Every row gives one point. Before rounding, the points of a table are all equally far from one centre. They may lie mostly on one side of it. Where is the centre, to within rounding?

Points, 10 rows:
[[ 0.1  2.9  5.5]
 [ 2.5  1.9  3.4]
 [ 1.2  0.3  4.3]
 [-2.4  2.5  5.8]
 [-4.2  6.0  0.2]
 [-6.0  2.7  1.0]
 [ 2.8  2.9 -0.3]
 [-3.5  4.3 -2.4]
 [-0.3  5.4 -2.1]
 [-2.3 -0.1  5.0]]
Centre: [-1.5  2.5  1.3]

Points, 13 rows:
[[ 2.3  3.6  3.9  3.5 -1.9  1.4  0.9 -3.4]
 [ 4.3  6.1  3.0 -2.1 -2.2 -1.2  0.8  3.7]
 [ 6.8  5.1  3.6 -1.6 -1.5 -4.1 -1.2  1.2]
 [ 4.1  3.9  3.1  0.7 -6.0 -4.4 -4.6  1.3]
 [ 3.0 -2.7  7.7 -2.3 -2.9 -1.1 -3.5 -1.2]
 [ 1.8 -0.3  0.9 -2.6 -5.8  1.8 -3.4 -4.4]
 [ 4.0  1.5  3.5 -3.2  3.1  2.9 -0.5 -1.7]
 [ 5.5  0.2 -1.7 -2.9 -3.7 -1.6 -0.7 -4.2]
 [ 3.1 -0.3  4.9 -3.3 -4.2  3.5  0.4 -0.5]
 [ 6.7  2.9  4.9  0.8 -4.4  1.0 -1.3  1.3]
 [ 0.8  4.3  5.3  0.5  0.6 -4.5  0.3  4.0]
 [ 5.3  3.9  3.0 -1.6 -5.7 -2.5 -2.1 -3.3]
 [ 3.8  4.5  5.0 -4.1 -3.8 -1.7 -0.4  3.2]]
Centre: [ 1.6  0.7  1.7 -0.6 -1.3 -1.3 -1.8  0.2]

Points (15 x 11):
[[ 0.6  2.4 -6.4  0.8 -4.0 -4.5 -4.0 -4.2  4.7  2.5 -0.8]
 [ 2.9  3.4 -3.6  0.9 -3.7 -1.4  3.8 -0.4 -1.7 -2.5 -4.2]
 [ 1.0  3.1 -2.8  1.5 -1.5  0.3 -2.0  1.6 -5.1  4.7 -1.8]
 [-1.9  1.4 -6.1  2.6 -3.8  1.4 -4.3 -2.1  0.0 -4.6 -1.7]
 [ 3.1  0.2 -6.1 -0.4  0.6  1.1  3.4 -4.7 -0.2 -0.7 -3.0]
 [-1.5  5.5 -3.9  3.2 -7.0 -3.6 -0.3  0.2  3.6 -1.4 -2.0]
 [-2.3  7.0 -2.8  0.0 -5.7 -2.5 -2.1  1.9  0.6 -1.9 -1.8]
 [ 0.6  6.3 -7.7  1.9 -4.5  1.8 -5.0 -3.7 -0.3  0.0  1.2]
 [-1.4  2.9 -1.5  3.1 -3.9 -3.6  2.6 -3.7 -2.8 -2.3 -2.7]
 [-0.6  5.9 -5.6  3.5 -4.8  5.9 -0.9 -2.5  0.6  3.2  0.6]
 [ 4.7  4.3 -3.3  0.8 -5.1 -3.2 -1.7 -2.4  2.5 -1.8 -1.9]
 [ 1.7  4.8 -6.5  2.9 -2.3 -1.1  2.4 -3.0  5.2  0.0 -5.0]
 [-0.1  7.7 -2.8  1.8  0.2 -5.0  0.0 -3.9  3.2 -0.9  1.7]
 [ 1.5  6.0 -4.0  1.7  0.4 -2.6  2.5 -4.5 -3.6  2.0 -3.8]
 [ 3.1  3.6 -5.6  2.7 -2.0 -4.6 -0.5 -2.9  0.3  1.6 -5.8]]
Centre: [-0.8  3.1 -4.3  1.1 -1.8 -0.3 -0.1 -1.7  0.7  1.1 -0.4]

Points (22 x 18):
[[-3.7  1.5  6.9  0.1  2.8 -1.0 -0.3  1.5 -2.6  5.3 -2.0 -0.6 10.0  1.2
   0.9  0.4  2.7  0.2]
 [ 3.2  0.9  3.0 -1.7  2.3  0.4  4.8 -2.6 -1.0 -7.4 -1.1 -2.2  1.8  6.2
   3.8  3.2 -5.3  0.7]
 [ 0.7 -0.2 -0.7 -2.7 -1.5  3.9 -2.1 -6.4  2.5  0.4 -1.9  3.0  2.0  2.2
  -1.6 -1.3 -3.2 -3.6]
 [-4.0  2.4 -0.3  0.4  0.9  1.0  4.5 -0.7  2.0 -0.5  4.7 -2.3 -2.6 -1.9
  -1.0 -4.2  3.3  3.3]
 [-3.7  2.2  1.3 -2.2 -1.5 -2.2  1.6 -0.3  0.1  4.6 -1.8 -2.1  2.3  6.9
  -6.3  3.1  0.0 -0.2]
 [ 0.7  3.4  1.5  1.1  0.5  2.8  1.5  1.4  1.4 -5.0  1.2 -0.5  1.0  1.1
  -5.0 -3.7  2.1  2.7]
 [ 0.7 -3.3  1.2 -2.9  0.6  1.7  3.7 -6.1 -6.1 -0.6  0.8 -0.2  3.3  3.1
   0.2  6.6  0.8 -2.7]
 [ 1.8  0.5 -2.1 -5.6  1.2  2.4  8.1  1.3 -0.6  2.9 -2.0  0.1  9.1  2.4
   5.3 -2.1  4.6 -0.8]
 [-1.8  4.3 -4.3  1.7  6.2  4.6  3.4 -6.0 -2.5  1.3  0.7 -2.4  4.5  3.1
  -0.8  2.5 -3.1 -0.2]
 [ 3.8  5.9  0.4 -6.7 -0.6  5.2  3.3 -3.2 -4.3  1.8 -2.1 -3.6  4.1 -0.7
  -2.2 -2.7 -1.3  0.1]
 [ 0.8  0.1 -0.4 -2.4  3.8 -0.3 10.2 -0.9 -1.3  1.1  0.1  0.2  2.6  8.3
   7.1 -0.5  2.6  2.5]
 [ 3.3 -2.4 -4.5 -2.8 -1.9  1.5  5.6 -1.0  0.7  2.9 -1.8 -2.9 -0.2  6.7
  -2.4  4.1 -1.7 -1.7]
 [-1.3 -0.4 -2.0 -5.6  8.2  5.6  2.5 -0.2  5.1  2.2 -1.5 -8.2  2.9  3.2
   4.0 -0.5  0.5  0.8]
 [-2.5  5.5 -4.1 -0.7  6.1  1.0  2.6  1.8  2.7 -0.1  2.3 -5.3 -2.0  6.0
   2.2 -5.0 -0.9 -0.5]
 [ 1.1  7.2  2.0 -2.5  5.2  1.3  5.4  1.3 -1.8  3.8 -5.4 -5.4  6.6  4.3
   1.0 -0.1  1.3  4.3]
 [ 1.5  5.1  1.3  0.8 -1.7  5.2  7.0  2.3  1.2  4.0  3.0 -2.3  1.6  2.4
  -0.2 -1.6 -2.8 -2.6]
 [-4.8  3.0  4.2 -6.0  3.4  6.1 -1.2 -1.2  1.7  6.2 -1.6 -3.2  4.1  1.6
   1.7  2.4 -1.1  1.0]
 [-0.4 -2.0 -5.4  0.9  0.2  2.8  6.2 -2.4  0.3  7.6 -2.0 -3.3  0.9  6.3
   1.7 -1.2 -2.7  2.4]
 [-2.4  6.3  2.4  0.1  0.5  2.8  3.8  2.8  1.1  5.3 -0.3 -1.1  6.1  4.3
  -3.4 -0.4  2.4  0.8]
 [-2.1  0.7 -4.0 -3.0 -1.3  3.1  7.2  2.2 -3.2  0.7  1.3 -0.6  1.7 -2.4
   0.8  0.5  4.9  3.6]
 [-2.2  4.4  6.6 -4.4  2.6  3.2  2.2 -4.2 -1.0 -0.5  0.4  0.2  6.2 -0.2
  -0.5  4.2 -0.9 -3.0]
 [-1.4 -0.4  0.3 -0.3 -3.6  5.7  4.1  1.5 -0.1  3.9  4.5 -3.0 -0.4 -1.5
   0.3  2.6 -2.9 -1.4]]
Centre: [ 0.2  0.1  0.2 -2.1  2.3 -0.8  1.7 -0.5 -0.7  1.1 -0.4 -2.7  2.9  1.7
  2.1 -0.9 -0.6  0.2]

Points (31 x 24):
[[-1.9 -1.3  4.0  0.9 -2.6  4.2  0.0  5.3  1.3 -4.9 -2.0  2.0  6.0  4.9
   0.1 -1.8  0.9  1.3  2.1 -0.2  2.2 -0.8  2.1 -7.8]
 [ 1.1 -1.7  1.9  2.3 -4.3  8.3 -1.8  1.4  0.5 -3.8 -0.4  4.8  1.8  3.7
  -1.5  4.1 -2.6  1.7  0.3 -5.9  2.6  0.5  3.5 -5.6]
 [ 0.9  1.6  1.5  0.0 -4.6  9.0  0.4  3.0  2.0 -2.4 -0.9  0.2  5.2  1.4
  -0.7 -3.2 -5.8  0.3  6.2 -3.6  2.8  0.0  4.6 -4.6]
 [-2.5 -1.8 -0.8 -3.7 -1.9  3.3  0.6 -0.3 -1.4 -4.4 -2.0  3.5  5.4  4.0
  -2.0 -0.5 -5.7  3.0  6.9  0.1  3.5  0.0  2.1 -3.3]
 [ 0.3 -4.8  1.2 -3.0 -1.9  7.6  0.4  6.7  0.5 -2.3 -4.0  1.5  2.3 -2.0
  -5.2 -0.4 -4.2  0.5  2.1  0.2  2.0  1.8  0.6 -6.7]
 [-1.6 -1.5  4.1 -5.1 -3.1  5.7 -0.5  0.4  3.0  0.2 -1.5  2.5  3.6  3.9
   0.5  1.1 -6.0  1.3  2.4 -2.4 -0.2 -3.3  4.0 -2.9]
 [-1.9 -1.4  2.9  0.3 -4.0  3.5 -0.6  1.8  3.9 -1.0 -0.1  1.9  3.6  2.8
  -3.2 -3.8 -2.4  0.3  5.9 -2.6  7.7 -1.2 -3.7 -6.3]
 [-3.4 -3.5  4.6 -3.6 -2.9  9.3 -0.6  1.8  0.9 -0.3 -4.4  1.7  0.5  6.3
  -0.4  1.2 -0.6  1.9  1.5  0.3  7.4  2.3  0.3 -0.7]
 [-1.1 -2.2  1.6  0.4 -3.0  5.7 -0.2  2.1  4.1 -2.4 -0.4  3.0  6.7  2.6
   0.4 -1.6 -1.9  3.9  5.0 -0.3  2.1 -2.9  4.7 -3.1]
 [-3.8 -6.2  5.5  0.6 -5.2  2.9 -3.0  3.3  0.9 -3.4 -0.5  1.9  2.4 -1.3
   1.2 -0.9 -1.2 -3.7  5.8  2.0  2.0 -1.1  4.2 -6.8]
 [-2.7  1.0  1.7 -4.6 -3.6  4.9 -2.4  3.0 -0.4 -5.1 -6.0  1.8  4.0  0.8
  -0.5 -0.9 -2.6  0.2 -4.0 -1.9  2.0 -0.4  3.4 -5.5]
 [-2.0 -0.6  2.7  1.4 -2.9  5.4 -3.4  0.7  6.4 -3.7 -0.7 -1.0  7.7  0.1
  -1.6  2.4 -4.5  0.0  5.4  0.5  3.8 -0.5  1.6 -5.0]
 [ 0.5  1.3  0.8  0.6 -3.8  6.5  3.9  0.6 -2.5 -5.6 -3.1  3.6  5.5 -2.3
  -0.7 -4.0 -3.9 -0.2  4.4 -2.7  3.7  2.6  3.5 -4.5]
 [ 1.1 -0.8  2.7 -5.4 -1.3  6.8  0.3 -2.5  0.8  0.9 -4.1 -0.3  4.3  0.9
   0.1 -2.2 -3.2  0.6  2.7  1.0  6.0  0.9 -0.6 -7.9]
 [ 2.7  0.4 -2.9  3.1 -1.2  7.1  1.0 -0.3  1.0  0.1 -0.5  3.2  3.9  1.3
  -3.5 -0.6 -6.6  1.8  2.6 -3.5  6.4 -1.8  0.5  0.9]
 [-0.3 -1.4  2.3 -0.9 -1.3  8.7  1.6  0.3  0.5 -1.2 -2.2  1.3  3.0  4.0
   3.3  0.6 -6.1 -1.2  5.4 -5.3  2.6  2.1  1.1 -4.8]
 [-1.6 -5.3 -0.5 -1.4 -5.3  3.9 -0.1  1.2 -1.0 -1.3 -2.6  4.8  4.0 -0.5
  -3.9 -3.8 -0.6  5.0  1.4 -1.8  2.4 -2.0 -0.7 -3.2]
 [ 5.0 -2.1  2.8  3.3 -6.1  4.5 -0.8  0.8  2.8 -1.7 -0.9 -1.1  3.8  2.9
  -1.5  1.3 -3.3 -0.5  4.1 -6.0  4.3 -0.9 -0.2 -4.1]
 [ 0.7  1.2  1.2 -4.2 -1.5  5.1 -1.8 -1.1  0.0 -3.7  1.3  2.3  4.3  2.7
  -0.9 -1.4 -4.8  5.5  2.3 -2.9  1.4  3.6  5.0 -4.2]
 [ 0.3 -0.6  1.7  2.6 -2.6  6.2 -0.1  1.8 -1.4  0.7 -4.9  5.0  5.6 -2.2
   0.5 -2.9 -4.3  1.1  4.9 -5.5  4.6 -0.6  2.5 -2.2]
 [-1.1 -2.6  1.3 -0.4 -3.3  3.0 -2.1 -2.1  0.1 -2.0 -1.8  4.0  1.8  4.6
  -2.9  2.6 -0.4  1.5  4.2 -3.3  9.0 -2.7  2.1 -6.7]
 [-2.0 -1.6  2.6 -5.6 -4.7  3.2 -2.3  4.1 -2.6 -1.8  1.8  1.9  2.2 -0.1
  -3.0 -1.2 -5.1  1.5  7.1 -2.8  5.8  0.7 -0.8 -6.5]
 [ 0.2 -4.2 -0.2 -0.9 -1.2  7.6 -0.5  0.1 -0.3 -1.3  0.7  3.1  4.8  2.8
  -0.1 -2.0 -2.8  6.8  3.9 -2.7  3.0  0.1  1.7 -3.9]
 [ 1.4 -2.2  2.0 -1.3 -2.9  5.7 -2.6  0.6  2.8 -2.8 -1.4  2.4  3.7  7.0
   2.0 -0.7 -5.0 -0.1  2.4 -2.9  1.2  1.0  0.6 -5.8]
 [-3.9  0.2  2.8 -2.9 -5.5  7.0 -1.4  5.4  3.1 -1.8  0.9  3.5  2.0  4.5
  -0.7 -2.0 -2.6  1.7  1.7 -4.1  1.6  2.0  1.7 -5.7]
 [-1.9 -1.8  0.6  0.3 -2.7  5.0  1.0  3.0 -1.3 -4.0 -2.6  2.7  3.1  5.2
   2.2  2.2 -4.3  1.0  3.0  3.5  4.8 -0.1 -1.9 -7.3]
 [ 1.1 -2.6  1.0 -6.9 -5.7  5.5 -2.6  1.8  1.2  1.9  1.9 -1.7  6.7  1.6
  -4.0  0.3 -4.4 -2.3  1.5 -2.6  3.0  0.0  3.2 -3.2]
 [-2.1 -0.2  3.2 -0.8 -3.1  7.6  1.5  1.2 -0.7 -0.1 -5.3 -1.0  6.8  1.0
  -0.2 -1.4 -8.1  3.1  0.1 -0.6  1.1  3.3  0.7 -3.9]
 [ 0.0  1.5  1.5 -1.8 -3.3  7.5 -3.1  5.9 -2.1 -6.1 -2.2  3.6  4.5  0.7
   0.0  0.2 -3.0  4.2  2.9  0.0  3.5  2.6  1.4 -4.7]
 [-0.5 -0.1  2.8 -3.1 -5.0  8.2 -1.1  0.3  1.5 -4.3 -1.6  4.8  4.8  4.5
  -3.8 -1.5 -6.5  1.3  1.8 -2.6  3.9 -0.8  3.6 -2.4]
 [-2.9 -1.8 -0.8  0.3 -4.5  6.4 -1.5 -0.2  2.5 -4.8 -1.3  0.6  0.1  7.9
  -4.5  1.4 -5.1 -0.4  3.3 -0.8  5.3 -3.1 -0.5 -2.7]]
Centre: [-1.8 -0.4  2.6  0.8 -1.9  4.2 -1.2  0.7 -1.6 -0.8  0.1 -0.3  1.0  0.2
 -2.3 -0.2 -1.9 -1.4  1.2 -0.1  3.5  0.8  1.7 -1.8]

Points:
[[ 0.8 -9.0  1.3 -2.2  6.0  3.8  3.9 -3.6  3.5 -0.6  0.8 -5.9  3.4 -3.7
  -1.3 -5.2  2.2 -0.5  3.3 -1.6  2.9 -4.3  3.1 -2.6]
 [ 2.8 -2.3  3.5 -1.5  2.4  3.1  3.4 -4.0  4.1 -3.8 -1.6 -5.7 -2.2 -2.7
   0.8 -4.6  2.2 -0.4  4.5  2.7  3.0 -1.2 -0.7 -7.3]
 [ 0.3 -0.7 -0.4  1.5  4.0  2.1  4.8 -3.5  1.3  2.7 -1.4 -6.3 -1.3 -2.2
   2.6 -5.2  3.5 -0.4  6.0 -1.3  1.9  1.1 -2.0 -6.1]
 [-1.2 -3.0 -0.6 -0.5  4.6 -0.2  4.0 -1.3  4.3  6.8 -1.9 -2.6  1.8 -3.0
   2.5 -5.7 -1.6 -1.0  0.9 -2.4  2.1 -0.7 -2.2 -6.4]
 [ 0.7 -0.3  1.7  0.4  3.8  1.5  2.3  1.6  6.6  3.6 -1.5 -3.4 -2.9 -2.3
  -4.6 -2.6  3.1 -2.9  0.5  1.2 -1.5  0.5  0.7 -6.8]
 [-4.3 -1.8  3.1  0.4  4.9  4.0  4.3 -3.6  2.2  2.2  1.6 -2.3 -2.1 -4.5
   0.2 -2.9  4.1 -3.0  3.0  2.0  1.2 -2.2 -1.2 -5.9]
 [-2.6 -4.3  2.1  0.8  2.9  3.2  3.0 -5.2  1.6 -0.4  2.1 -1.7 -1.3 -3.5
   1.4 -1.4  0.2 -2.2  7.7  0.1  3.1 -3.4  2.5 -2.9]
 [-1.1 -3.6  1.7 -1.0  1.5  0.4  6.6 -0.8  4.2  2.5 -1.8 -2.9 -1.6 -5.0
   3.6 -4.6  5.1  5.1  1.8  0.5  2.8 -2.3 -1.3 -4.8]
 [-3.4 -7.6  1.8  1.1  3.1  0.9  6.1 -1.6  5.9  1.2 -1.8 -3.9 -0.9 -4.9
   2.0 -0.9  0.2 -2.3  4.2 -1.2 -0.9 -2.6  0.2 -4.8]
 [-1.5 -5.7  5.8  0.6  4.7  3.0  2.6 -4.7  0.7  2.3  1.9 -0.4  0.7 -5.0
  -0.4 -4.3  1.8  0.2  4.1  2.8 -1.6 -0.5  0.9 -8.0]
 [ 0.5 -3.5  0.4 -2.2  1.6  4.6  6.1  0.1 -1.2  1.7 -4.0 -2.0  3.5  1.3
  -1.6 -2.9  1.1  0.1  5.5  1.9  0.6 -3.0 -2.3 -7.4]
 [ 1.2 -7.6  0.5  0.5  5.1 -1.0  5.3 -4.3  3.2  0.7 -3.2 -4.1 -1.1 -3.6
   1.5 -8.9  0.6 -1.6  5.3  0.5  3.0 -3.4 -2.0 -2.7]
 [-0.8 -1.3  2.6 -1.5  4.1  2.1  6.3 -2.1  2.8  2.0 -2.5 -3.7 -2.1 -6.0
  -0.8 -4.5  2.1 -4.8  4.5  1.3  2.1  0.3 -0.6 -5.7]
 [-2.9 -7.2 -1.3 -3.5  5.7  2.1  5.6 -3.7  1.2  2.9 -1.7 -0.8 -0.9 -5.3
   1.6 -1.4  0.7 -1.8  1.3 -0.2  2.9 -3.3  0.5 -2.8]
 [-2.1 -5.1  4.0  2.1  1.0  3.8  3.6 -4.9  1.1 -1.4  0.1 -1.1 -5.5 -3.3
  -0.2 -4.2  4.6  1.1  4.2  2.6  0.2 -5.8  0.3 -4.5]
 [-0.2 -1.8  0.2  0.9  2.8  3.8  7.9 -3.7  3.8  1.2 -5.6 -0.5 -2.0 -2.1
   2.5 -2.3  2.3 -0.8  2.8  1.1  0.1 -4.8 -1.6 -3.8]
 [-0.7 -0.4 -1.9  1.0  5.8  2.7  7.1 -4.7  3.6  0.5 -0.2 -4.1  1.8 -4.7
   1.3 -6.1  2.3 -2.2  2.7  0.7 -3.1 -2.1  0.6 -5.3]
 [ 1.7 -5.3 -1.5 -0.4  7.5  1.9  5.6 -2.1  3.5  5.4  1.8 -3.3  0.0 -2.2
   1.1 -3.5  2.9  0.0  4.1 -2.7 -3.7 -1.4  0.5 -6.5]
 [ 0.2 -3.5  1.5  1.5  4.2  3.0  3.6 -1.5  5.1  2.6 -0.3 -3.8  0.1 -2.4
   1.4 -4.0  0.7 -3.9  3.4  3.7  1.7 -4.2  0.1 -5.6]
 [ 2.1 -1.6  2.1  2.3  1.7  3.2  3.0 -3.2  4.8  2.0  1.6 -1.5  0.0 -5.5
   1.4 -7.7  2.1 -3.6  3.9  3.6  0.7 -1.5 -1.3 -7.2]
 [-3.5 -4.1  1.8  1.5  3.5  1.7  3.0  0.7  5.8  1.6  1.7 -1.5 -1.3 -4.0
  -1.9 -8.2  5.4  4.7  6.7  1.0  1.6 -1.9  0.4 -6.0]
 [-1.0 -2.3 -2.0  0.0  3.7  1.0  0.8 -2.8 10.2  6.0  1.0 -0.7  0.8 -0.3
  -1.6 -5.9  1.8 -2.5  3.1  0.3 -2.9 -1.9  0.0 -5.3]
 [-2.0 -5.9 -3.6  1.2  4.9  3.1  4.4 -2.5  3.0  1.9 -2.1 -2.2  0.1 -6.0
   1.1 -4.8  3.0 -2.2  4.7  2.4  1.7  1.1  1.9 -5.8]
 [-0.6 -3.1  0.9 -1.9  2.7  4.1  4.9 -2.4  2.5  4.0  0.7 -1.8  0.9 -1.6
   3.7 -2.7  1.1  1.3  6.9 -2.6  2.8 -3.5  2.2 -5.7]
 [ 0.8 -3.1  3.4  0.0  2.8 -0.4  5.9 -2.9  4.0  0.0  1.1 -3.2 -5.4 -2.8
   2.0 -3.1  5.6 -0.5  4.6  1.0 -2.5 -2.9 -0.5 -6.7]
 [-1.1 -0.6  2.5 -0.9  7.4  1.3  2.2 -2.5  2.6  1.6 -2.8 -4.8 -2.1 -4.6
  -0.9 -3.9  0.4 -1.6  4.7  1.1 -3.4 -1.4  1.7 -5.3]
 [ 0.1 -4.8 -1.1  2.1  3.8  6.2  7.1 -3.4  3.9  1.0  2.6 -3.2 -0.4 -2.2
   0.1 -6.3  3.1 -1.4  3.1  2.2  2.4 -0.4  1.8 -4.6]]
Centre: [ 0.5 -4.1 -0.1 -1.0  1.2  0.9  1.6 -2.4  2.7 -0.8 -0.5  0.0  0.5 -2.4
 -2.7 -4.6  2.4  0.4  2.3 -2.5 -0.5 -1.1 -1.5 -3.2]
